Each row is a point. The window is the flat piece filled in between its corners: a triangle in 3 columns, a solid with four corners in 4, and so on. A path goes straight from each point to the next, and from the last back to the first. After which points does the path pass through the window?

Window, 4 rows:
|  47 |  10 |  -3 |  49 |
|  11 |  -1 | -29 |  20 |
|  -5 | -37 |  58 |  -8 |
| -17 |   5 |  17 | -65 |
Path:
(1): |  25 | -32 |  30 | -15 |
(2): |  49 | -25 |  -3 |  23 |
(3): | 18 | 13 | 23 | 67 |
(4): | -47 |  42 |   1 | -48 |
(5): |  25 | -46 |  59 | -68 |
(6): |  12 | -36 | -14 | -39 |
(7): | -12 |   3 |  11 | -10 |
(8): |  0 | 11 | 58 | 12 |
(9): |  41 | -31 |   8 | -30 |
(10): |  56 | -13 | -20 |  44 |
(11): | 29 | 29 | 32 | 95 |
(12): | -21 |   9 |  38 |  27 |
Through the window after points: 12

Window:
| -17 |  16 | -26 |  16 | -14 |  13 |   8 |  -5 |
| -43 | -48 | -25 | -78 |  -8 |  -7 | -50 |   8 |
|   0 | -26 |  24 |  38 | -80 |  34 | -30 |  14 |
| -17 | -57 | -50 | -66 | -30 | -63 | -57 |  -9 |
| -30 |   7 |  47 |  33 | -51 |  20 |  59 | -30 |
| -43 | -16 |  24 |  36 | -23 | -10 |  29 |  26 |
|  -4 |  -8 |   2 |  13 | -60 |  25 |  55 |  24 |
|  10 | -44 | -16 | -39 |  95 | -29 |  70 | -33 |
Path:
(1): |  14 |  14 |   5 | -19 | -17 | -22 |  -9 |  -1 |
(2): |  12 |  13 |  34 | -22 |  18 | -45 |   0 |  13 |
(3): | -41 | -33 | -25 | -22 |  -7 |  -6 |  23 |  -8 |
(4): | -43 | -32 | -18 |   0 | -18 |   9 |  10 |  -2 |
(5): |  -5 |  -4 |  63 | -19 | -31 | -50 |   1 |  26 |
(6): |   4 |  13 |  41 |  -6 | -32 | -12 |  23 |  19 |
(7): | -46 | -31 | -12 |  -3 | -27 |  21 |  16 | -28 |
(8): | -29 | -56 |  -7 |  -5 |  20 | -12 |  23 | -10 |
Through the window after points: 4, 6

Window, 9 rows:
|  30 | -33 | -17 |  23 |  27 | -20 |   1 | -27 |  39 |
|  48 |  -8 | -20 |  10 |  55 | -11 |  26 |  18 |  -7 |
| -32 |  12 | -27 |   0 |  24 |   2 |  32 | -21 |   9 |
| -34 | -27 |  91 | -33 | -17 |  71 | -12 |   7 |   7 |
| -64 | -16 |  57 |   8 |  -3 | -34 | -11 |   2 |   3 |
|   0 |  34 |   7 |  47 |  39 | -22 |  -6 | -13 |  31 |
| -26 |   0 |  95 | -58 | -44 |  31 | -29 | -32 | -38 |
| -11 | -10 | -24 |  48 |  -5 |  -2 | -30 |  24 |  18 |
| -16 |  19 |  64 | -23 | -45 | -16 |  25 |  -4 |  16 |
Path:
(1): | -27 |   1 |   1 | -10 |  22 | -18 |  -6 |  -6 |  42 |
(2): | -13 |   3 |  18 |   5 |  21 |  -1 | -19 |   7 |  23 |
(3): |   5 | -33 |  24 |  37 |  19 |   5 |  27 | -31 | -23 |
(4): | -14 | -20 |  80 |  15 | -17 |  37 |  21 |  -4 | -14 |
(5): | -24 |  -6 |  43 | -26 | -10 |  18 | -10 |   1 |  22 |
(6): | -18 |  25 |  -1 | -11 |  42 | -17 | -25 | -14 |  34 |
(7): |   3 |   5 |  16 |  73 |   5 |  -7 |  35 | -11 |   5 |
(8): |   9 |   6 |  10 |  24 |  16 |  24 |  29 | -28 |   6 |
(9): | -17 | -27 |  -6 | -50 |  10 |  -5 | -40 |  28 |  37 |
(10): | -19 |  -4 |  31 | -36 |  15 |  35 | -10 |  26 |  36 |
(11): | -22 | -23 |  87 |   2 | -35 |  27 |  -3 | -29 | -34 |
(12): |  -9 | -15 |  20 |  38 | -13 |   1 |   8 |  -4 | -23 |
Through the window after points: 4, 6, 10, 12

Window, 12 rows:
|  23 |   0 | -41 | -14 | -39 |  22 |  34 | -45 |  37 |  37 |  43 | -11 |
| -17 | -21 |  70 | -23 |   3 |  15 |  -9 |   0 |  -5 |  -9 | -63 | -33 |
| -22 |  63 |  29 | -49 |  -6 |  64 | -31 | -37 | -48 |  -6 |  15 |  69 |
| -27 |  30 | -16 |   3 | -50 | -57 |  -5 |   3 | -10 |  11 | -18 | -20 |
|  29 |  26 |  42 | -50 | -35 | -55 |  29 |  24 |  21 | -22 |  32 |  -5 |
|  17 | -74 | -12 | -58 |   1 | -16 |   7 |  46 |  10 | -95 |  17 |  36 |
| -24 |  38 |   0 |  -5 | -18 |  23 | -19 | -24 |  48 |   5 |  15 |  10 |
|  32 |  -7 |  37 |  -2 | -95 | -45 | -26 |  23 |  37 |  40 |  44 | -36 |
| -30 | -38 |  53 | -21 |  23 |  -4 |  -5 |  14 |  20 |  34 |  15 | -49 |
|  74 |  13 |  -1 |   4 |  82 |  57 | -24 |  -4 |  -8 |  73 |  11 |  20 |
|  14 |  11 |  32 |   6 |   3 | -34 | -14 | -34 | -27 |  -7 | -13 |  47 |
|  61 |   4 |  -3 |  12 |  23 | -11 |  17 |  10 |   3 | -19 |  67 | -39 |
Path:
(1): |  -4 |  -6 |  56 |  27 | -16 |  -6 |  46 |  22 |  24 |  36 |  27 |  15 |
(2): |  -8 |   0 |   2 | -57 | -25 | -13 | -37 | -11 |  -1 | -34 |   4 | -17 |
(3): |  19 |  10 |  46 | -48 | -30 | -44 | -27 | -16 |   3 | -12 |  15 | -17 |
(4): |   2 |  17 |  10 | -10 | -14 |   0 |  27 |  22 |  36 |   5 |  26 |   5 |
(5): |  21 |  -4 |  76 |  -3 | -27 | -17 |  65 |  36 |  18 | -33 |  10 |  25 |
(6): |  29 |  32 |  -7 | -52 |  -9 | -37 | -25 |  -4 |   9 |  16 |  33 | -22 |
(7): |  46 |   6 | -10 | -28 |  16 |  -5 | -26 | -25 |  16 |  20 |  34 | -40 |
(8): |  32 |   6 |  39 |  33 |  45 |  32 |  23 |  31 | -27 |  21 |   3 |  58 |
(9): |  9 |  3 | 25 |  0 | -3 | 14 | 20 | 21 |  2 |  7 | 22 | 17 |
(10): |  -4 | -36 |  17 | -41 |  15 | -54 | -44 | -33 |  15 |  -5 |   6 | -82 |
(11): |  41 |  27 | -20 | -59 |   2 |   3 | -34 | -36 |   9 |  19 |   7 |   5 |
(12): | 14 | -5 | 18 | 43 | 17 | 13 | 20 | 11 | -6 | 38 | 13 |  8 |
(13): |   3 |  15 |  39 |   5 | -30 |  14 |  30 |  14 |   5 |  -8 |  27 |   6 |
(14): |  44 | -16 | -12 | -48 |  16 | -35 | -45 | -28 |  -4 |  37 |   6 | -15 |
(15): |  54 | -33 |  -5 | -54 | -15 | -17 | -66 | -41 |  42 |  39 |  22 | -33 |
(16): |  14 |  17 |  40 |  14 | -60 | -22 |   8 |  36 |  13 |  22 |  33 |  -8 |
Through the window after points: 3, 5, 7, 9, 11, 15

Window:
| -43 | -75 | -15 | -37 |  30 |  57 |  13 | -26 |  28 |  28 |   5 | -18 |  70 |  13 |
|  20 |  11 |  -5 |  28 | -30 |  -7 |  -3 |   0 | -23 | -11 |  21 |  -3 |  23 |  17 |
|  -7 |  -9 |  -9 |  -7 |  15 | -15 |  14 |  15 |  -7 |  19 |  34 | -50 |  10 |  -9 |
|  -5 | -11 |  18 | -21 | -37 |  -6 |  57 |  -2 | -41 |  -2 |   3 |  11 |  13 |   0 |
| -24 | -22 |  34 | -15 |   2 |   1 |  -4 |  -7 |  22 |  20 | -12 | -10 |  50 | -22 |
|  24 | -69 |  -3 | -52 |   8 |  21 |  15 |  -5 |  -9 |  37 | -13 |   3 |  71 |  20 |
|   5 |  -3 | -14 |  19 | -16 |  -9 |  22 | -10 | -29 |  -1 | -11 |  -5 | -29 | -38 |
|  11 |  -5 | -11 |  18 | -46 |  -5 |  34 |  28 |  -7 |  14 |  13 |  16 |  20 | -24 |
|   0 |   9 |  -4 | -25 | -27 |  36 | -25 |  72 |  18 | -95 | -48 |  -7 |  52 |  -8 |
|   9 |  -3 |   3 |  -2 | -13 |  10 |   7 |  15 |   2 |  23 |  22 | -15 | -34 |  20 |
|  30 |  34 |   0 | -18 | -18 |  11 |  42 |  -8 |   5 |  17 |   4 | -28 |  13 |  -2 |
|  13 |  -3 |   0 | -19 | -24 |  10 |  -7 |   2 | -34 |  -5 |  47 |  13 | -14 | -49 |
|   5 |  31 |   6 |   9 |  12 |   3 |  35 |  18 | -26 |  11 |   5 |  16 |   1 | -12 |
|  14 |  23 | -18 |  -7 | -14 | -33 |  12 |   9 |  12 | -20 |  20 |  12 |  -7 |  -2 |
Path:
(1): |  -7 |  33 | -10 | -45 | -32 | -12 |  12 |   8 |  -8 |  20 | -32 |  -2 |  18 |  12 |
(2): |  31 | -17 |   7 |  38 |  -4 |  26 |  24 |  16 |   1 | -29 |  39 | -12 |  22 | -25 |
(3): |  29 | -16 |   9 |   5 | -26 |  10 |  34 |  24 |   4 | -20 |  19 |   0 |   9 | -16 |
(4): | -15 |  15 | -22 |  -6 | -23 |  -9 |  -8 |  -8 | -33 |  37 |   7 |   6 |  27 |  -7 |
(5): | -12 |  42 | -26 | -16 | -17 |  20 |  -1 | -11 |   3 |  31 |  20 |   8 |  26 |  21 |
(6): |  39 | -16 |  19 |  -7 | -13 | -11 |  41 |  12 | -14 | -20 |   5 | -23 |  -3 | -34 |
(7): |  37 | -16 |   9 |  -2 |  -2 |  25 |  21 |  -1 |  12 |  -2 |  15 | -19 |  21 |  15 |
(8): | -29 |   3 | -15 | -29 | -32 | -14 |  10 |  11 | -24 |  15 | -17 |  23 |  32 | -26 |
Through the window after points: 1, 3, 5

Window, 14 rows:
| -28 |  54 | -14 | -38 | -11 |   3 | -47 | -31 | -29 |   4 |  27 |   8 | -27 |  -2 |
|  51 |   0 |   6 | -51 |  -9 | -13 |  15 | -20 |  12 |   0 |  36 |   6 |  41 |  19 |
|  -4 |  -4 |  -7 | -34 | -18 |  -4 |  27 |  34 | -43 |  14 |  22 |  55 |  30 |  -3 |
|  13 |   2 | -54 |  26 |  15 | -18 | -31 |  23 |  23 |  -1 | -66 |  17 | -10 |   0 |
| -17 | -47 |  -7 |  -6 |  -3 |  35 |   0 | -31 |   5 | -44 |   6 |  45 | -42 | -18 |
|  10 |  -6 |  -8 |  23 | -51 |  95 |   5 |  36 | -34 |  39 |  14 |   4 |  15 |   6 |
|  -9 |  33 |   9 |  39 | -20 |  -7 |   7 | -15 | -13 |   6 |  -3 | -16 | -22 | -11 |
|  -4 |  -4 |   2 | -57 |  26 |  24 |  41 |  -4 | -13 | -23 |  14 | -22 |  39 |   9 |
| -18 | -16 |  -2 |  -1 |   0 |   4 | -51 |  24 |  24 |   5 |  33 |  25 | -14 | -25 |
| -29 | -28 | -38 |  25 | -47 | -32 |  -5 |  24 | -15 |  13 | -18 |  11 |  41 | -50 |
|   1 | -15 |   3 | -16 | -26 |  21 |  -2 |  -3 |  65 | -34 |  12 | -45 | -61 |  30 |
| -14 | -18 |  10 | -40 |   7 |  -8 |   8 |  -5 |  76 |  23 | -10 |  -6 |  18 |  50 |
|  -2 | -23 | -28 | -15 | -14 | -36 |  18 |  -6 |  11 |  40 |  10 | -15 | -10 | -49 |
|  15 | -21 |  39 |  18 | -41 | -14 | -31 |  42 | -41 |  55 | -41 |   1 |  29 |  44 |
Path:
(1): |   7 |   6 |  45 | -46 |  -9 |  -3 | -25 |  34 |  32 |  21 | -54 |  23 |   4 | -17 |
(2): |  -8 | -24 | -47 |  23 | -28 |  11 |  18 | -16 | -13 |  18 |  49 |  -8 |   8 |  22 |
(3): |  -5 | -21 | -25 |  23 |  -6 |   0 |   1 |  -9 |  -9 |  12 |  37 |  10 |   1 |  48 |
(4): |  23 |  11 |  23 | -74 | -20 |   5 |   3 |   0 |  42 | -18 | -13 | -18 |  -4 | -30 |
(5): |   6 | -12 |  26 | -48 | -14 |   2 |  12 |   4 |  39 |  -1 | -20 |   8 |  12 | -27 |
(6): |  -5 |  -2 | -18 |  -7 |  -5 | -12 | -12 |  -6 | -16 |   2 |  10 |   6 |   1 |   9 |
(7): | -15 | -13 | -17 |  13 |  -9 |  -3 |  -7 |   5 |  -4 |   2 |   4 |   0 | -16 |   7 |
(8): | -13 |  10 |  20 |  -7 | -40 |  23 | -31 |  33 |  10 |  26 | -12 |  12 |   9 | -38 |
(9): |  13 |   7 |   2 |  -3 | -40 |  15 |  -2 |  46 |  25 |  -9 | -57 |  10 |  -2 | -30 |
(10): |  -7 | -19 | -36 |   7 |  19 |  -4 | -16 | -17 |   2 |  24 |  15 |  -1 |   0 |  38 |
(11): |  10 | -15 | -10 |  22 | -21 | -27 | -33 |  10 | -34 |   3 |  17 | -11 |  19 |  62 |
(12): |   1 |  -5 |  11 |  -8 | -21 |   2 | -11 |  23 |  -8 |  32 | -30 |  14 |   9 |   1 |
Through the window after points: 3, 9, 11

Window, 14 rows:
| -43 |  15 |   6 |  23 | -15 | -14 |   5 | -19 | -34 | -38 |  13 | -18 | -22 | -34 |
|  -4 |  42 |  15 |  -3 |   4 |  41 | -17 | -30 |  -3 |  12 |   8 |  16 |  11 |   0 |
|  43 |   4 |  13 |   7 | -65 |  27 |  19 |   5 | -24 | -24 |  -2 | -26 | -29 | -20 |
|  15 |   9 | -52 |  24 |  22 |  41 | -24 | -26 |  -9 |  42 |  18 |  24 |   5 |  52 |
| -26 |   2 |   7 | -11 |  43 |   7 |  14 |  -8 |  21 | -25 |  10 | -11 |   6 |   7 |
|  18 |  39 |  17 |  37 |  -6 |  11 | -17 |  37 |  23 | -38 |   7 | -13 |   7 | -18 |
| -18 |  -4 |  -9 |  20 |  23 |  19 | -12 |   8 | -16 |  12 |   3 | -77 |  46 | -17 |
| -19 | -11 | -34 |  24 |   1 |  55 |  -6 |  -5 |  28 |  14 |  12 |   4 |  47 |  12 |
|   1 | -11 | -18 | -19 | -17 |   1 | -24 | -16 |   4 |  30 |  28 |  13 |   4 |   0 |
| -44 |  36 |  25 |  21 | -38 | -48 |  30 | -23 | -31 | -22 |  19 | -68 |   9 |   2 |
| -20 |  12 |  -6 | -18 | -11 |   7 |  -3 |   3 | -18 |  29 | -57 |  15 |  -1 |  -4 |
| -12 |  32 |  13 |  22 |  39 |  28 |  65 |  59 | -77 |  95 | -45 |  46 |  30 | -31 |
|  -9 |  -2 |  15 |  -9 |  20 |  15 |  -8 |  15 | -33 |  -3 | -28 |  34 |  51 |   1 |
| -19 | -27 |  37 |  64 |   4 |  43 | -17 |  13 |  14 |   7 |  15 | -24 |   7 |  15 |
Path:
(1): | -28 |   9 |  14 | -13 | -12 |  41 |   8 |  30 | -29 | -33 |  27 | -40 |  -4 |  19 |
(2): |  -4 |  18 |   3 |  40 |  -6 | -12 |  -6 | -17 |  -1 |  -3 |  -9 |   6 |  -1 | -35 |
(3): |  21 |   6 |  24 |  21 |   7 |   3 |   4 | -19 |   1 |   0 | -15 | -29 |  26 |   0 |
(4): | -56 |  19 | -14 |  13 |  -1 |  17 |  -4 |   8 | -18 |   4 |  21 |  10 |   4 |  -7 |
(5): | -23 |  34 | -13 | -13 |  10 |  19 | -11 |  12 | -25 |   8 |   8 |  -1 |  12 |  -3 |
(6): |  34 | -31 |  26 |  64 |  -4 |  -1 |  15 | -27 |   6 |  17 | -24 |  -5 |  -5 |  13 |
(7): |  -7 |  -2 |   6 |  42 |   1 |  11 |  18 | -14 |  -5 |  14 | -27 |  14 |  18 | -35 |
(8): |  20 |  24 |  -8 | -29 | -33 |  31 |  -9 |  24 | -32 |   4 |   9 | -23 | -20 |  28 |
(9): | -67 |  41 |  15 | -10 |  -6 |  25 | -40 | -11 | -41 |   0 |   7 | -24 | -25 |  34 |
(10): |  19 | -19 | -12 |  35 | -11 | -24 |  41 |  -6 |   2 | -21 |  -2 |   6 |  17 | -68 |
(11): |  39 | -12 |  11 |  50 |  24 |  12 |   3 | -19 | -15 |  44 |  -4 | -51 |  65 | -39 |
(12): | -44 |  18 |  -9 | -10 |   3 |  26 |  -3 |  21 | -14 | -10 |   0 |  -2 |  -7 |  18 |
Through the window after points: 1, 7, 9, 11
